Each wall is flat, endless, passes through zero and stands at right angles to its row. A trip goes straight from one point to another. List the walls that it crosses, first one first.
(in the rows, 128 means zero)

Walls:
(1): [171 163 155]
(2): [153 136 147]
(3): [149 129  92]
(4): [164 114 134]
(5): [106 191 118]
(6): [ 55 148 124]
(7): [145  95 120]
(8): [163 154 110]
Trips:
[ 83 128  94] to [113 147 138] -> 3, 1
[128 106 124] to [ 97 116 135] -> 3, 6, 4, 7
[143 129 128] to [164 128 106] -> none
[ 76  99 157] to [142 111 158] -> 7, 2, 4, 6, 1
[ 96 103 113] to [ 74  87 140] -> none
[102 155 120] to [ 91 166 148] -> 1

Walls:
(1): [137 133 114 135 185  77 156  96 147 117 104 120]
(2): [126  67 133 118 128  95 122 183  89 125 139 129]
(3): [ 94 103 138 153 113  77 138 105 132 136 115 165]
(4): [126 127 108 151  94 131 105 134 159 180 161 137]
(5): [126 152 158 108 127 145 138 145 149 103 103 152]
Trips:
[144 109 161  94 115 111 120 148 108 132 130 151] to [134 128 153 101 148 110  78  97  88 163  85 113] -> 5, 1
[112 145 102 115 153 138 143 112 148  86 129 169] to [100 146 144 163 140 139 128  90 122 121 119 112] -> 5
[ 96 142 158 106 102 162 119 140 129 127 100 144] to [ 86 190 108  79  70 112 131 113 112  98 128  87] -> none
[136 137  53  83 154 140 101 132 154 149 125 148] to [134 164 123 169 115  94 107 174 129 142  74  72] -> 2
[ 95 122 107  84 164 151 144 156  95 107 132 142] to [118 107 131  72 145 131 120  84 136  96 103 142] -> 1, 2, 3

Walls:
(1): [116  77 108 111 153 135 125 113 154 163 127 111 141 117 132 130 128 126
 169 110 115 113 158 166 114  97 141 102 129 172 100 122  95 192 123 120
 124 100 199 139 193 136 171 142 131 138 130 136]
(2): [132 106 137  91 120  90 115  92 136 163 103 128 122 171  89 124 123 193
  81 175 101 102 161 160 149 150 100 113 107 124  96 173 153 101 117 113
 145 183 173 118 145 120 136 123  95  99  88 146]
(3): [ 78 126  66 187 145 135  85 130 160  46  84 117 123  99 105 175 133 109
 126  77  94 153  99 120 129 118 116 108 114 132  98 124  90 148  87 109
 115 160 136 131 152  88 127 107  89 146 122  90]
(4): [113 153 130 121 108  84 123 125 134  99 158 110 120 103 115 133 157 123
 174 146 140 171 135 124 128 168 107 152 113 100 144 128 151 166 125 100
 120  90 125 115 180  73 123 126 127 131 135  87]
(5): [151  86 121 110 123 109 126 115 111 108 170 107 165  95  90  90  87 118
 136 155 158 100 120 118 135  91 104 128 110 118 154 140 102  77 139  82
 138 149 127 122 115 161 133 139 114 130 170 124]
(6): [119 134  92 127  98 156 125  96 170 120 148 156  97  84 155 111 104 130
 142 117 135 145 139  95 174 118 117 112 162 119 140 127 181 124 152  92
  37 105 129  90 125  88 152 104 154  77 178 112]
(7): [123  56 167 143 148 180 171 153 113 151 139  91 172 146 140  85 173 146
 101  89 114 135 172 151  72 121  95 161  91  90  65 127 130 118 101 131
 121 134 161 137 164 135 166 140 111 142 154 150]
(8): [ 97 149  95  99 115  93 115 135 100 125 130 138 121 144 125 136  92 190
 161 138 128 159 130 101 151 103 140  92 149 201 150 157  69 154  81 102
 118 131 107 128 170  83 124 152 101 144 115 123]
(9): [133 109  93 175 117 189 117 100 128 169  92 115 138 156  45 143 103 154
 153 109 142 125 171 121 118  92 139 165 143 119 102  75 128  94 114 108
 151 115 163 149 139 102 144 138 123 124 101 141]
(10): [141 143 189 131 135 110 112 121 121 168 157 131 148  95 122 118  84 175
 134  85 113 107 143 114 135 166 169 142  97 143 166 115 115  99 147 159
 159 139 107 122 167  66 110 172 138 117 115 128]
(11): [152 145 112 126 134 130  76 122 179 170  91  78  66 109 142 132  94 148
 126 159 158 110 133 144 183 101 158 115 104 117 140 101 143  81 135 173
 117 136 148 147 147  65 146 140  96 121 108 122]
(12): [109 121 156 150 101 120 107 125 110 140 107 124 187 122 163 140 162 139
 136 120 125 161 166 144  95 134 159 129 167 149 120 118 161 129 165 109
 107 123  87 106  87  89 123 113 119 157 150  89]
Trips:
[146 123 158 119  82 157  88 156 140 153 159  70 138 126  56 147 150 119
 177 200 103  75 156 180 143 127  92 173  98 146 121 131 108 117 109 138
 112 134 157 128 134 131 139 144 141 108 145 133] to [115 110 148 105  94 105 149 171 167 115 139 121 126 129 111 113 124 144
  61 201 140 135 180 113 129 110 105 150 179 133 119 117 125 128 109 112
  65  92 135 191  93 121 112 101 109 140 138 133] -> 10, 6, 12, 1, 8, 9
[168 157 144 108 180 102  66 134 167 118 144 140 107 147 152 135 129 181
 142 125 159 134 130  98  78 120 129 107 201 135  98  80 130 118 102 160
 113 161 125 103  74 142  57 103  66 116 178 151] to [100 146 113 153 130 125 102 150 103 109 161 129 145 160 130 113 144 122
  81  86 193 128  81 117 143 133 125 132 158 119 109 109 184 159 139 119
 152 119 139 160 116 115 161  90  61  95 170 133] -> 3, 8, 11, 7, 4
